Each row of a before or after table is a point. One or more steps were done to the points. Then noise was added and the rows were shuffled. The steps act on how far a point lies along the listed directions, d1 being the first. Name the steps. A step turns or swaps two directions, mirrors them in a line or flattens them onto one, adds a multiple of one to another, or multiplies one. Angles are multiples of 10 degrees, from the lower direction toward the higher: turns from -170 to 170, lines from 10 to 170 but not 90. Use the fewest steps. Two steps may share a direction if one is a turn and the other turns, adds or multiplies; they go together, in the order done. Otherwise the lowest direction goes first.

Directions:
(1): [38 17]
(2): [-17  38]
Before (14 x 2)
[[ -9   5]
 [ 26  15]
 [ 49  18]
 [  1 -41]
 [-19 -23]
 [ 33  27]
 [ 35   6]
 [ 12  37]
 [ 26  -5]
 [-18  27]
 [  6 -37]
 [-12 -21]
 [ 51 -37]
 [  7 -14]]
After (14 x 2)
[[ 21  38]
 [-15  23]
 [ 37  -8]
 [ 17  15]
 [ -7   0]
 [  6 -55]
 [ 11 -45]
 [  7 -13]
 [ 16  64]
 [  2  61]
 [ 29  65]
 [ -5 -38]
 [ 13  41]
 [ -8 -46]]
Steps: add 1 times d1 to d2

Directions:
(1): [-11  44  23]
(2): [ 22  26 -38]
(3): [44 -2 24]
Before (9 x 3)
[[ 36  20  -1]
 [ -9  35 -19]
 [  7  12  -2]
 [-30  50 -11]
 [ 40 -29  25]
 [ 16 -47 -42]
 [ -1  25  16]
 [  1 -53  34]
 [-15  57 -22]]
After (9 x 3)
[[  6  -1 -13]
 [-21   8 -60]
 [ 27  49  30]
 [-13  11 -38]
 [  5 -18  61]
 [ 32 -10 -22]
 [ -7 -22 -18]
 [-35   2 -46]
 [ 42 -23  30]]
Steps: mirror d1 and d3 in the line at 110 degrees

Directions:
(1): [ 23 -11 -17 -50]
(2): [-31  18 -47  -2]
Before (13 x 4)
[[ 21  -1  32   9]
 [-12  -2 -18  -9]
 [-14   4  -8   4]
 [-10   9 -13 -12]
 [  8  -5  -4 -14]
 [  9  -1  53  27]
 [ 14 -13  37  15]
 [  5 -18  38  11]
 [-24  15 -33  18]
 [-28  10 -23   8]
 [ -1  -7  -5  -2]
 [ -3   9 -11 -10]
 [-14   2   2   5]]
After (13 x 4)
[[ 28 -20  55  13]
 [ 19 -24  54  11]
 [ -9   6 -12  17]
 [ 37 -17  93  29]
 [ 31  -4  44  10]
 [-20   1 -28  -8]
 [-10  13 -23  -9]
 [ -6   1  16   5]
 [ -4  -8 -11  -2]
 [-18   1  -8   7]
 [-19  13 -25 -15]
 [ -7   2  -1   5]
 [ -7   3 -25 -14]]
Steps: add 1.5 times d1 to d2
